Each row is a point. Two turns around zero, p and q, are shown by what they do to some points. Write where each new point lands after one turn and then the other. Backwards means that the second turn is done in reverse. Each puzzle has new turns, and all numbers are rounded.

Turn p:
[ 0.05 -0.14] -> [-0.15  0.00]
[0.35 0.06] -> [-0.05 -0.35]
[0.33 0.53] -> [ 0.40 -0.48]
[-0.45 -0.25] -> [-0.10  0.51]
[-0.28 -0.21] -> [-0.11  0.33]
Turn q:
[ 0.36 -0.06] -> [ 0.14 -0.34]
[-0.68 -0.22] -> [-0.54  0.46]
[0.19 0.16] -> [ 0.24 -0.08]
[0.13 0.12] -> [ 0.17 -0.05]
Where do these land?
q, then p: [ 0.30 -0.26] -> [-0.35  0.18]
p, then q: [-0.08  0.36] -> [ 0.16 -0.33]
p, then q backwards: [ 0.33 -0.15] -> [ 0.10 -0.35]
p, then q backwards: [-0.55  0.05] -> [-0.32  0.45]

Turn p:
[-0.02 -0.48  0.00] -> [-0.20  0.01 -0.44]
[-0.34  0.05 -0.23] -> [-0.25  0.29  0.16]
[0.35 0.29 0.68] -> [ 0.32 -0.73  0.18]
[-0.19  0.02 -0.47] -> [-0.09  0.50  0.06]
[0.20 0.12 0.01] -> [ 0.23 -0.05  0.04]
Turn q:
[0.34 0.18 0.25] -> [-0.07  0.25  0.38]
[-0.09 -0.12  0.14] -> [-0.19 -0.08 -0.02]
[ 0.27  0.41 -0.64] -> [ 0.77  0.23 -0.01]
[-0.50 -0.10 -0.01] -> [-0.19 -0.11 -0.46]
[-0.02 -0.37  0.26] -> [-0.33 -0.29  0.11]
Where do these land?
q, then p: [ 0.19 -0.08  0.27] -> [-0.23 -0.24  0.09]
q, then p: [ 0.33 -0.55 -0.15] -> [-0.16 -0.33 -0.55]
p, then q: [-0.40  0.34 -0.26] -> [-0.40  0.43 -0.07]
p, then q backwards: [-0.09  0.02  0.52] -> [ 0.01 -0.53  0.04]
p, then q: [-0.03  0.27 -0.38] -> [-0.08  0.43  0.17]

Turn p:
[-0.18 -0.04  0.19 -0.37] -> [ 0.23  0.14 -0.36 -0.09]
[-0.18  0.04 -0.19  0.34] -> [-0.33  0.03  0.11  0.25]
[ 0.35 -0.10 -0.39 -0.97] -> [ 1.04  0.34  0.17 -0.03]
[ 0.46 -0.08 -0.18  0.22] -> [ 0.04 -0.29  0.46 -0.02]
[-0.29 -0.08  0.18  0.03] -> [-0.13 -0.01 -0.32  0.07]
[0.00 0.38 0.15 0.33] -> [-0.45  0.07  0.11 -0.24]
[-0.15 -0.11  0.24  0.43] -> [-0.41 -0.29 -0.16  0.05]
Turn q:
[-0.04  0.06 -0.60 -0.20] -> [-0.49 -0.27  0.11 -0.29]
[-0.26  0.28  0.25  0.30] -> [ 0.17  0.48 -0.13 -0.16]
[ 0.10 -0.50  0.05 -0.43] -> [ 0.23 -0.54  0.27  0.16]
[-0.06 -0.23  0.36  0.50] -> [0.27 0.47 0.20 0.33]
[ 0.26  0.39 -0.06 -0.18] -> [-0.17 -0.14 -0.45 -0.05]
Where do these land?
q, then p: [-0.26  0.34 -0.13  0.11] -> [ 0.17  0.42 -0.06 -0.06]
p, then q: [-0.24 -0.07  0.30 -0.18] -> [-0.37 -0.16  0.07 -0.12]
p, then q: [ 0.10  0.11  0.02 -0.20] -> [-0.01 -0.15 -0.20  0.02]
q, then p backwards: [-0.13 -0.26  0.15  0.19] -> [ 0.11  0.05 -0.33 -0.13]
p, then q: [-0.01  0.12 -0.06 -0.26] -> [-0.10 -0.05 -0.27  0.01]
q, then p backwards: [ 0.08 -0.91 -0.40  0.46] -> [ 0.24  0.12 -0.89  0.59]
p, then q: [ 0.47  0.66  0.14 -0.13] -> [ 0.45 -0.46 -0.46 -0.27]
